Each row is a point. A path goes straight from each point to the next, and from the last back to the first. The post is the endless flat space through its rows: a point in 2 columns, a line in 3, a plane in 4, and so on, so that a path can go around it. Count how often the path circles the post. Going back the other way cancels.

Post, one row:
[[-0.36  0.29]]
Path:
[[-1.60 -1.24]
 [-0.16 -0.67]
 [ 2.48 -1.30]
 [-0.28  2.78]
 [-2.32  2.07]
 [-2.06 -0.36]
 [ 0.12 -2.52]
 [ 2.63 -1.56]
 [ 0.66  0.81]
 [ 2.69 -0.06]
 [ 0.48 -1.29]
 [-0.22 -2.34]
 [ 1.01 -0.70]
 [ 0.41  0.94]
 [-2.00  2.67]
 [-2.83  1.50]
 [-0.45 -0.73]
 [ 0.91 -1.88]
 [ 1.47  1.28]
 [-0.60  1.54]
 [-2.23  1.19]
 [-2.25  2.49]
 [ 1.17  2.38]
 [ 2.44 -1.51]
 [ 1.56 -2.12]
 [ 2.89 -0.52]
 [-0.68  2.38]
 [-1.87  1.70]]
Times around: 3

Post (5 x 6):
[[-2.12  0.53 -0.66 -0.28 -1.20 -3.00]
 [-2.12 -0.28  0.96 -0.76  0.04 -2.29]
 [ 0.93 -1.07 -1.96 -1.81  0.26  1.96]
 [-0.09 -0.14  0.44 -2.28 -2.55  3.35]
 [-1.05 -0.85 -1.52  0.20  1.90  0.82]]
Path:
[[-3.83  0.12  0.45 -0.78 -0.50 -1.43]
 [-0.46 -2.35 -0.35 -3.02 -0.51 -3.41]
 [-0.87 -1.44  0.62  0.33  1.64 -1.19]
 [ 1.27 -0.30  0.72 -1.77 -0.28  3.29]
 [-1.58  1.29  1.29 -1.09  0.47  0.17]
 [-0.64 -1.17 -0.86 -2.97  1.37 -0.93]
 [-1.26  0.15 -1.00 -1.17 -0.51  2.83]
 [ 0.02 -1.32 -4.03 -1.47  0.05 -2.73]
 [-0.48 -0.98 -1.39  1.07 -2.08  0.39]
 [ 1.81  0.15  0.18 -2.06 -2.43  2.98]
 [-2.60  0.14 -0.82  2.90  3.09 -0.39]
 [ 0.00 -0.37 -1.74  0.95  1.17 -0.08]
 [ 0.66 -0.10  0.59 -1.36  1.55 -0.42]
 [-0.88  0.47 -1.53 -2.24 -1.32 -0.58]
 [-0.39 -0.68 -3.61 -3.72 -1.64 -0.19]
 [-2.21 -1.20  1.12 -1.49 -2.33 -1.72]
 [-0.59 -2.05 -2.02 -2.14  1.44 -5.04]
 [-1.78 -1.35  3.22 -5.07 -0.17 -1.65]
 [-2.21 -1.48 -0.29 -3.68 -2.22  0.13]
 [-0.76 -1.10 -0.98 -0.75  0.03 -0.49]
 [ 0.33 -0.29 -0.69 -1.10 -1.95 -0.76]
 [ 1.63 -0.02  0.54 -1.09  1.95 -1.36]
 [-1.30  0.56 -2.87 -0.10  1.25  1.38]]
Times around: 3

Post (11 x 12):
[[-0.66 -1.03  2.66  1.69  0.45  0.58  0.13 -0.28 -1.34 -4.05  3.59 -1.64]
 [-1.91 -2.64 -1.92 -0.81  1.42  0.95  0.68  1.91  0.06  1.78  2.35 -0.02]
 [-2.37 -1.00 -1.10  0.81  0.08  0.13 -0.41  0.79 -1.36  0.21  0.71  1.26]
 [ 2.49  2.20 -1.96  1.95  1.19 -1.20  2.78  0.07  1.33  1.68 -1.30  0.73]
 [ 0.75  0.48 -0.06 -1.39 -1.65 -0.06 -2.76 -2.27 -0.73 -2.12  0.14 -1.72]
 [ 1.93 -2.56  0.38 -0.52 -0.35  2.66 -2.83  1.37 -1.82 -0.34 -0.91 -1.36]
 [-0.22 -0.43 -1.37  1.16  0.27 -0.18 -1.05  0.90  0.62 -2.93  2.23  1.38]
 [ 0.71  0.15 -0.54  0.53  0.55  0.49 -0.71  0.14  1.60  0.63  0.87  2.87]
 [ 0.16 -1.93 -0.92 -0.25 -1.34  1.42  0.81  2.86 -0.11  1.19 -0.60 -1.22]
 [ 0.30  0.33  0.39  0.25 -0.34  1.48 -0.27  0.91 -1.62 -2.80  2.24  0.76]
 [ 0.70  1.46 -0.43  1.09  1.65  0.69 -0.32  2.24  1.48  0.78  0.15  1.04]]
Path (28 x 12):
[[ 0.88 -0.38  0.55 -1.97 -1.07  0.63 -0.56  0.76  0.90  0.21  1.37 -0.17]
 [ 2.25 -2.86 -0.34  0.44  0.83  1.39 -0.26  0.21 -0.63 -1.08  2.40 -1.02]
 [-1.72 -0.72 -2.36  2.91  2.33  0.30 -0.81  2.37  1.56 -0.60  2.49 -1.23]
 [-1.59  0.30  4.05  2.30  1.74  3.63 -2.07  1.02 -2.92  2.54 -2.62 -0.45]
 [ 2.86 -1.75  3.37 -0.75  2.51  3.40  1.84 -1.80 -2.96  3.12  0.44  0.52]
 [ 2.32 -2.12 -0.20  0.15  1.63  1.55  1.11  1.61  1.94  1.97 -2.18 -1.70]
 [-2.66 -0.84 -2.11 -0.62 -2.78  0.68  0.19  3.65  0.93 -1.79  2.17  4.62]
 [-0.03  1.17  1.06  0.23 -0.51  1.31 -0.16  4.27  1.16 -2.82  3.16 -1.74]
 [ 1.52 -1.13 -1.28  1.05 -1.35  1.67  0.41  3.52  2.49 -0.12  0.96 -1.04]
 [-3.57 -3.43  0.05  3.27 -0.07 -0.20  1.73  1.09 -1.38 -2.34  2.07 -1.62]
 [ 0.30  2.95 -1.39  1.84  1.62  0.30 -0.55  3.28 -1.09 -3.19 -0.84  1.12]
 [ 0.82 -0.44 -1.90  0.16  0.18  0.31  2.36 -0.33 -3.76 -2.31  1.95  2.29]
 [ 1.86 -0.72  0.26 -0.19 -0.87 -0.50 -0.12 -1.74 -0.98 -2.43  3.83 -0.28]
 [ 1.40  0.02 -1.26  2.48 -0.55  1.70 -1.06  4.85  1.52 -2.47  2.76  1.05]
 [-1.80 -1.01 -1.16  2.25 -1.55  1.81 -1.11  1.12 -1.87 -4.45  1.00 -0.16]
 [ 0.36 -1.15 -1.03 -2.08  0.61  1.13 -0.52  0.85  0.63 -4.72  2.37 -2.97]
 [ 2.70 -2.55  0.34 -2.50 -0.09  1.36 -1.23  0.47  1.24 -2.11  2.23 -0.51]
 [ 0.37  0.29 -0.40  1.68 -0.16 -0.26 -1.15  0.89 -1.54 -1.61  0.36  1.42]
 [ 2.39  1.96 -0.45  2.94  1.12  0.42  3.15  2.81  0.46  1.12  0.38  2.21]
 [ 2.01 -1.94 -0.02  1.27  0.52  3.53 -0.91  1.67 -1.38 -3.10  2.40 -2.37]
 [ 0.39 -2.99 -2.13 -0.86 -1.66  0.36  2.77 -0.77  0.28  0.04  0.01 -1.54]
 [ 0.13 -0.48 -0.99  0.16 -0.32 -0.59  1.39 -0.85 -2.26  1.44 -2.81 -0.88]
 [-2.12  0.69 -2.92 -0.44 -0.40 -2.41 -2.83  1.61  1.66 -1.34  1.08  1.57]
 [ 1.48  1.06 -0.45  0.32 -0.42  1.10  2.18  0.75 -1.15 -0.61  2.20  1.86]
 [-1.98 -0.20 -2.38  2.27 -0.20 -1.26 -0.84 -0.54  0.40  0.09 -0.03 -1.79]
 [-0.06 -0.95  0.87  0.34  2.59  2.56  0.08  2.00  0.52  2.46  2.02 -0.36]
 [ 0.96  1.32 -2.39 -1.68 -1.27  1.88 -1.37 -0.05  0.36 -1.68  0.08  1.49]
 [-1.79  1.81  0.61 -1.97 -0.68  1.47  0.31  1.87  0.68  0.99 -0.36  1.32]]
Times around: 5
